Every row gives one point. The points of each table are mixes of a few directions, plus a little noise. Count the directions of each table, and those that both share. Where both have some left over, give the other angles between the two spaces (their principal angles), to ten degrees, smallest first.

First:
[[ 35  34]
 [  4   3]
 [-57 -55]
 [ 18  17]]
Second, 7 rows:
[[ 43  42]
 [ 13  14]
 [-28 -27]
 [-31 -30]
 [-42 -40]
 [ 52  50]
 [ -6  -6]]
Directions: first 1, second 1, shared 1

First (7 x 6):
[[ -2   4   1   1   3  -6]
 [-11  19  11   5  16 -31]
 [-33  59  33  19  50 -95]
 [  8 -15  -9  -5 -13  26]
 [ -7  13   7   4  12 -22]
 [ 14 -25 -14  -8 -22  41]
 [ 29 -54 -30 -18 -45  86]]
Second (6 x 6):
[[-14  53  19 -48 -48  10]
 [  2 -10 -16  71 -17  -8]
 [  3  11 -26   8  28  13]
 [ 17 -45  11  22 -55 -54]
 [  7 -14   0 -52  48   4]
 [-15   5  12  -1  44  35]]
Directions: first 1, second 4, shared 0; angles 90

First:
[[  8   0 -43  22  -4  -5   0 -18  15  39  14]
 [ 54  12 -23  65  37 -34  25 -42  95   6   7]
 [ 20  10  38   9  10   4   6  -6  -9 -20 -27]
 [-19  -1  37 -31 -19  27 -13  19 -69 -11 -24]
 [-67 -23 -14 -65 -19  -4 -17  48  -7 -25  40]
 [ 27  14  37  17   5  12   5 -13 -25  -3 -36]
 [ 47  13 -12  55  23 -16  18 -38  49  17  -8]
 [-72 -24 -20 -71 -33  13 -26  49 -46  -2  34]]
Second (10 x 11):
[[  0   2   7 -15  -7  -3  -8  35   0 -40  26]
 [-41 -20 -90 -12 -33  10 -18  -9 -24  89  35]
 [ 16   2 -37  16   0 -16  -2  10  38  -4  41]
 [  6  -1 -64  17 -23   8 -12  -6 -14  57  29]
 [ 15  14  55 -20 -13  16 -11  48 -45 -66   0]
 [ 48  22  42  21   7   3   3  15  -4 -49  -8]
 [-37 -15  48 -22  36 -16  22 -28  35 -17 -48]
 [ 57  30  94  24   7  29   7  -5 -61 -41 -66]
 [-18 -10 -15  -3  11 -12   7 -15  29  14   1]
 [-45 -24 -39  -6  18 -18  12 -46  45  57 -10]]
Directions: first 3, second 4, shared 3

First, 11 rows:
[[-47  16  24   2  -6  31 -60  12   9  -4   0  -8 -34 -42  13  -3  -2 -49]
 [  3  -5  18  45  28 -63  20   0  68  11 -49 -10  43  23  45 -95  -7  19]
 [ 24  -5 -16  -8  -3  -5  26  -6 -14   0   8   4  11  23 -14  14   1  24]
 [-23  44 -21  -5 -31  35 -68  -6   9   5   7 -34 -25  51  -5 -39 -13  -2]
 [  6  12 -25 -27 -24  37 -14  -6 -38  -4  30  -3 -21  18 -32  40   0   4]
 [ 60 -17 -33  -3   6 -39  74 -16 -10   6   0   8  44  60 -17   0   2  64]
 [ 22   0 -17   1  -1 -15  22  -8   2   4  -2  -3  18  36  -5 -13  -2  29]
 [-20 -27  44  17  30 -19  13  15  15  -5 -19  22   2 -78  27  11   8 -37]
 [-23  27 -19 -38 -37  73 -59   0 -48  -8  42  -9 -53  -5 -35  56  -1 -27]
 [ 15 -33  15  -6  19 -13  46   5 -21  -6   4  28   9 -48  -4  51  12  -5]
 [-18 -11  30  21  20 -21   0   9  28   0 -23   6   6 -38  28 -23   2 -21]]
Second:
[[-15 -15  34  -2  13  -1 -16 -19 -18 -11 -17 -40  31 -17  -9  30  -5 -15]
 [-10 -24 -40  34  -1  17   0  64  20 -29 -33  36 -41  10  21  -5  29  -2]
 [-40  13  60  14 -14   8   1 -35  11 -14  -8 -55  15  59 -28 -28 -39  59]
 [ 17  26   2 -23 -32 -14  19 -28  13  47  35  10  11   4   0 -16 -30  19]
 [-17   3  12  10 -28   3   9   0  22   8  -6  -5  -2  28   0 -16 -23  34]
 [ 23   4  13 -27  57 -10 -22 -36 -54 -15  18 -26  24 -45 -16  30  25 -51]
 [ 27   8 -45  -2  31   2  -1  23 -14 -15  17  38 -34 -10   5 -12  39 -23]
 [  6 -30 -61  14 -74   0  26  72  60  50 -25  75 -19 -22  54  17  -8  -4]
 [  9  15  25 -18  47  -5 -16 -40 -41 -21  20 -34  15  -8 -26   2  12 -16]]
Directions: first 3, second 4, shared 0; angles 40, 70, 80

First, 8 rows:
[[  8  -9 -10 -23 -25   5  17 -25  17  12 -27  -1 -13   6 -19  -5  22 -18
  -15  -7 -21   7  11   0  -1  -7  26  -7   0  31  18   2]
 [ 29 -11   2 -70 -34  29  -2 -69  15  -3 -37 -53  11  22 -36  -7  26  12
    3  78  19   3  36 -89  68 -55  47  -4   7  49  59  20]
 [ -6   7   9  21  21  -5 -14  22 -15 -10  24   2  10  -6  16   4 -19  15
   12   2  16  -6  -9   2  -1   7 -23   6  -1 -27 -16  -2]
 [ -8  -3 -14  14  -9 -11  20  12  12  16 -10  29 -21  -6  -1  -1  11 -27
  -18 -52 -35   6  -8  51 -40  24   3  -4  -3   7 -14  -9]
 [  4   2   7  -8   4   6 -10  -7  -5  -8   5 -16  11   4  -1   1  -5  15
   10  29  19  -4   5 -29  22 -14  -1   2   2  -3   8   5]
 [-23  11   3  56  32 -21  -5  57 -16  -2  35  36  -3 -17  31   8 -26   0
    4 -50  -5  -5 -28  60 -45  39 -41   6  -4 -45 -47 -14]
 [-23  16  10  62  44 -21 -17  63 -26 -11  49  29   8 -19  40   9 -38  14
   14 -35  12  -9 -30  47 -35  36 -53   9  -4 -59 -51 -12]
 [ 20 -12  -7 -50 -35  17  12 -51  19   8 -37 -27  -4  15 -31  -7  29  -8
   -9  34  -5   6  25 -43  32 -31  42  -7   3  46  42  11]]
Second (11 x 32):
[[ 15  15  36  29  77 -39  14  43 -25  34  71 -38  18  17 -20  -7 -28  17
  -21 -45  46  48 -12 -68   7  30  17  86   7 -22   8 -12]
 [-23 -17 -36  27 -26  -9  53  17  36  11 -56  66 -43 -36 -37   2  35 -84
  -41 -70 -76 -12 -12  95 -59  -6  13   6  13  48 -46 -46]
 [ -1   4  -9  -2 -18  -9   2   0   4  24   7  17 -18  16  31  -4   3   2
   -5 -54 -26  19  -5  53 -45  57  -1 -37 -21 -15  11  24]
 [ 11   7  12 -14   5   1 -18 -10 -12   3  23 -25  12  19  17  -2 -11  33
   13  15  24  11   5 -30  15  14  -1  -9 -10 -19  24  24]
 [ -3   7   3   6   4  -3 -12   9  -9   0  17   3   2   5  24   1 -11  16
   10  -8   4   2  -6  15 -11  24 -16 -15  -9 -24  -1  12]
 [ -1  -7   3  -8   2  20  -9 -12   1 -31 -21 -13  18 -18 -24   6   1   0
   12  70  20 -29  10 -44  48 -63  -2  16  18  18  -8 -17]
 [-25  -5 -23  21 -26  10  -4  12   9 -23 -28  51 -15 -27  21   8   4 -22
    9  -7 -37 -34 -11  81 -34  -1 -32 -40  -2  -5 -39 -11]
 [  5  -1   1  -8  -1  -1   6  -6   2   7  -1  -7  -1   6  -7  -3   5  -2
   -5  -3   0   7   3 -10   3   0  10   4   0   7   9   2]
 [ -1   2   5 -17 -12  26 -39 -20 -11 -35  -2 -16  22  -1  24   6 -12  35
   37  76  27 -29   9 -26  40 -31 -24 -31  -3 -17   6  18]
 [ 19  -7  11 -29   6  10   9 -28   6  -3 -15 -42  15   5 -48  -4  11  -1
   -8  53  27   4  20 -87  59 -56  36  41  19  39  26 -10]
 [  2   3  -3  -5 -11  -4  -1  -3   1  14   6   5  -9  12  19  -2   2   5
   -1 -26 -11  12  -2  24 -22  32   0 -22 -13 -10  11  17]]
Directions: first 2, second 4, shared 2

First:
[[ 12  26  -8 -14  -6  50 -44  26   1  -9  20  28  26   6 -24 -44  23 -12
   -9  -1 -10 -18 -19  24   3   2  31  45  18   0  -1 -40]
 [  8   7 -12  -4  14 -28  35   7  -7 -20   2 -20 -42 -36   1  49   3   7
    6 -11  -8  19  10  -7  15  14  -9   2 -18   1  14  27]
 [  3 -30  -5  13 -42  18  16 -18  11   6 -37   2  15  28  10 -50  -2 -18
  -19   6  25 -12 -19   1 -16  11   5  17  18   2  -3  16]
 [ 11 -48 -24   9 -47 -51  95 -39   2 -12 -58 -27 -38 -37  14  37 -16 -12
  -30 -11  31  38 -11 -37 -13  23 -34  10 -16  13  12  76]
 [-17   7  24  18  31  11 -29  11   5  13  12 -12   2  44  20 -20  -3  12
   30  12  -7 -28  20  16   7  -7   8 -38   7 -13  -7 -13]
 [ -5  24  12   1  29  21 -36  25   0  -1  25   0   3  21   2 -14  10   8
   22   5 -17 -23  11  21  13  -4  18  -7   7  -8  -2 -26]
 [-11 -14  11  -1  -7  -3 -19 -21   0  26   1  19  37  11  -3  -6 -16   2
   -9   7   6   5  -1 -12 -17 -23 -13 -21   2   1 -14 -17]
 [  2  25  -1 -21  30 -16 -18  10 -13  -4  35  10  -2 -37 -19  49   1  13
    6  -7 -20  20  11  -7   9 -14  -7  -7 -18   1   1 -22]]
Second:
[[  0   1   0   2   5  -9   9   1  -1  -4  -1  -9 -14  -4   4  12  -1   4
    5  -1  -1   3   5  -2   4   3  -3  -5  -5  -1   3   9]
 [  1  -1   1  -6 -17  26 -28  -4   3  12   2  25  38  14 -12 -36   2  -9
  -14   5   5  -7 -15   5 -13 -11   9  15  13   2  -8 -26]
 [  2  -2   1 -10 -32  50 -52  -7   7  22   5  48  70  26 -23 -65   5 -18
  -26   8   9 -15 -29   9 -22 -20  16  28  26   4 -16 -49]
 [  0  -2   1  -9 -28  42 -45  -5   5  19   4  41  59  23 -19 -56   3 -16
  -23   8   7 -12 -25   8 -20 -16  14  25  20   4 -14 -41]
 [  0   0   1   0  -1   2  -2   0  -1   0   0   3   3   1  -1  -3   0   0
   -1   1   0  -1  -1   0  -1  -2   1   2   1   1   0  -2]
 [ -1   3  -1   9  28 -43  47   6  -5 -20  -4 -42 -63 -23  20  59  -4  16
   24  -8  -9  13  26  -9  20  18 -15 -26 -23  -4  15  44]
 [ -1   4  -1  13  39 -61  65   8  -7 -27  -5 -59 -86 -31  27  81  -5  21
   33 -11 -10  18  35 -12  28  23 -21 -36 -32  -6  19  60]
 [ -1   0  -1   1   5  -7   7   1  -1  -3  -1  -6  -9  -4   3   8  -1   3
    3   0  -1   1   3  -2   3   2  -3  -3  -4  -1   2   6]]
Directions: first 4, second 1, shared 1

First:
[[ 19   8  22  15  28 -20 -81  17 -20 -23 -26  -3  78  26  22 -46   5  13
   23 -31  43  50  25 -36 -44  42   8 -48 -30  28 -37 -42]
 [  8  -2  -4  -3  -7   5 -24 -10  14  19  -3   4   1  31  -5  -3  -3  -3
   16   8   1  -7 -24  -1   8  41   0   3  17  10  -3 -14]
 [  5   1  32 -20  18  55  15   5  14 -37  23  25 -11   4 -34   3  34 -20
  -15  23 -42 -66  13 -23  -1 -44   9 -26  -2 -14   0 -36]
 [ -6  -2  -4 -23 -36  27  40 -10  15  18  18   9 -44  13  -3  17   3 -12
  -17  38 -47 -65 -26  13  37  -5  -6  28  17 -15  25   5]
 [-17   4 -27  17 -26 -62  20   8 -36  20 -20 -31   8 -36  55  -4 -33  26
  -10 -24  32  64  12  26  -3  -1 -11  30 -24   2   9  54]
 [ -6   4  13 -11  -5  15  25   9  -8 -20   9   5  -6 -12   6  -1  12  -4
  -22  11 -24 -29  16  -7   1 -35   1  -4 -16 -11   7  -2]
 [  3 -11 -27  11   4  -7 -10 -23  27  38  -2  -2 -24  12 -29  23 -15  -3
   28  -2  17  19 -37  21  16  37  -2  20  42   6   1  13]
 [ -7  -3  -6  15  25 -14  16   4  -6 -14   0  -7  -3 -39 -11  13  -2   5
   -2 -22  19  34  21   7 -13 -37   2  -3  -4  -7  -3  21]]
Second, 9 rows:
[[-38  41  -3  41  16  -4 -32   3 -27  25 -20 -24 -14   3  10 -12   6  14
   10  31  22  24  53  34 -23  -8 -27   0   3 -28   9  -9]
 [ 42 -45   1 -38 -11   9  27 -17  30 -21  21  35   2   1  -2   9  19 -16
  -11 -28 -38 -27 -54 -32  24   8  32  -2  -1  33  -2  11]
 [ -2   8   7 -13 -16 -32  23  56 -13 -24  -3 -38  54 -24 -22   8 -95   9
    2 -25  64  25  -4 -16 -10   0 -14  11 -12  -9 -34   4]
 [-20  23   4  13   5  30 -17 -10   2  20   0   2 -32  23 -11  -1  22  -5
    5  43 -17 -31  18  19   1  -2 -14   0  18 -21  14 -23]
 [ -3   2  -1   6   6  23 -11 -24   8  14   3  17 -30  17   1  -1  41  -6
    0  22 -32 -23   3   9   7   1   2  -3  11  -2  17 -10]
 [ 19 -16   7 -31 -18 -18  34  36   7 -28  10 -13  42 -15 -22  12 -66  -2
   -4 -31  29   0 -32 -29   6   4   5   7  -8   8 -27   6]
 [ 22 -33 -17   8  16  -7 -13 -54   4   5  -1  39 -23  -8  48 -11  86   0
   -6 -28 -47  25  -8   2   5   1  32 -13 -12  36  22  29]
 [  0  -2   1   1   5  34 -10 -29  14  15   8  24 -37  24  -1   0  50 -11
    0  28 -44 -37  -3   7  12   1   5  -5  16  -1  19 -14]
 [-19  23   1  16  -2 -35  -1  39 -26  -6 -16 -40  36 -22  -2  -3 -63  17
    6 -12  61  44  27   6 -22  -4 -21   7 -13 -15 -20   6]]
Directions: first 4, second 3, shared 1; angles 90, 90
